Each point is reached from the start by the listed moves, each made once or not at all, plus a little noise. Say if it took an odd or an even number of moves. Then give how often each move was made.

Moves:
(1): [18  9 16 -9]
(2): [ 31 -15   1  -8]
Start: [ 11 -15   2 -14]
Points:
[ 41 -30   3 -22] => odd (0, 1)
[ 60 -22  18 -31] => even (1, 1)
[ 11 -14   3 -14] => even (0, 0)

Moves:
(1): [ 10  15  13  -3 -34  -4   5  -5 -16   8]
(2): [ -5 -13  -1   7   4   0  -3   5  13  -4]
(3): [ 10 -16 -13  -5   2  13   4 -20 -33 -13]
(4): [  7 -11   5  -1  -1  -1  -7 -13   1  -3]
(5): [-10   2   0  -2   4  -1 -10  19   6  -2]
(6): [  2  -8  -9  -5  20   2   7   6   1 -12]
(7): [ -6 -24  15  20   1  -4   0 -26  -7 -29]
(8): [  2  -2   1 -15   6   5   8   5 -17  14]
Start: [ 1 -1 -5  5 -2  2  0  1  3 -1]
Points:
[ -7  -1  -4 -12   8   5  -2  25  -7  11] => even (0, 0, 0, 0, 1, 0, 0, 1)
[  0 -24 -14  -8  28   8  12  17   0  -3] => odd (0, 1, 0, 0, 0, 1, 0, 1)
[  6 -46   7   4  23   2   9 -27 -18 -31] => even (0, 0, 0, 1, 0, 1, 1, 1)
[ 16 -50  13  23 -32   5   1 -60 -39 -42] => odd (1, 1, 1, 1, 0, 0, 1, 0)
[  4  -2  -4 -11   4   6   8   6 -14  13] => odd (0, 0, 0, 0, 0, 0, 0, 1)
[  0 -11   0 -14   8   4 -10  12  -5   7] => odd (0, 0, 0, 1, 1, 0, 0, 1)

Moves:
(1): [-11   9  -6  -1  -3  -1   2  -3  -3   4   2   3   2   9   1   2  -3]
(2): [-11 -11  -5   3   0  -6   3  -6  12  -9  -2  -5   5   9  -5   3  -8]
(3): [-13   2  -4   7  -2   2  11  -9 -15  18   3 -10   8 -11   1 -15  14]
(4): [-5 14 -1  1 -3 -5  4 -5 -3  4 -8  5  3  0  5 -6  0]
(5): [ -5   6  -3  11 -12   0   6 -11   5   8 -17  -2  15 -14 -12   3 -11]
(6): [ -3  -6   3  -4   2  10   8  10  -7   7 -20   1   6 -11   5   4   0]
(7): [ -3  14   9   3 -18 -13  -3  -9  -5  -9  -7   8  -6   5   9  15   6]
(8): [  8   4   7   3  -5  -4  -4   5   4 -10   6  -8  -9   6   2   4   4]
(9): [  7   5  12  -5   3  -4  -2   9   5   0   2  -1   4 -11   0   4  -8]
(10): [  7   2   4  -6  -5   1 -12   4  15  -5   1   2  -2   0  -1   7  -2]
(11): [-11   7  -9  -4   2 -20   0   7 -20  -5   3  -8  -1  14  -4 -12   2]
(12): [ -7  -2 -11  10   7  -6   6   2  -1  -3  -2   3  15   4   0  -4   1]
(13): [ -2  -1 -13  -6  -3 -12   4   2  -4   4 -12  -2 -16   7  -7  10   7]
(14): [-10  16  17 -11  -7   9   8   0   0  11 -18  15   8  -8  -8   0  -4]
Start: [ 6 12 10 -3  6  8 -3 -4  1  3  1 -5  2 -4 -8  5 13]
Points:
[-31  41   4  -5 -16 -45  12  -2 -12 -20 -32  -2  -2  33 -21  23  19] => odd (0, 1, 0, 0, 0, 0, 1, 1, 0, 0, 1, 1, 1, 1)
[-49  26 -36  21  -5 -39  32 -23 -25  18 -33 -25  30   8 -30 -16  17] => odd (0, 1, 1, 1, 1, 0, 0, 0, 0, 0, 1, 1, 1, 0)
[ -6  38   8 -15  -5 -25   7  20 -24  14 -23 -27  -6  -8  -7   2  29] => even (0, 0, 1, 1, 0, 1, 0, 1, 1, 1, 1, 0, 1, 0)
[ -9  19 -10  -1 -17 -32  -6  -1  14 -15 -19 -29  -6  18 -35  22   4] => even (0, 1, 0, 0, 1, 0, 0, 1, 0, 1, 1, 0, 1, 0)
[  4  48  38  -2 -22  -6   1   2  -4   6 -22  -9   5 -25  13  18  26] => odd (0, 0, 1, 1, 0, 1, 1, 1, 1, 1, 0, 0, 0, 0)
[-39  41  11  13  -8  18  41 -16 -20  46 -60   7  56 -42 -17 -14  12] => even (0, 0, 1, 1, 1, 1, 0, 0, 0, 0, 0, 1, 0, 1)
[-18  13  10  -1  -3   7  15  -3  14  14 -33  -8  33 -21 -21  21 -17] => odd (1, 1, 0, 0, 1, 1, 0, 0, 1, 0, 0, 0, 0, 0)
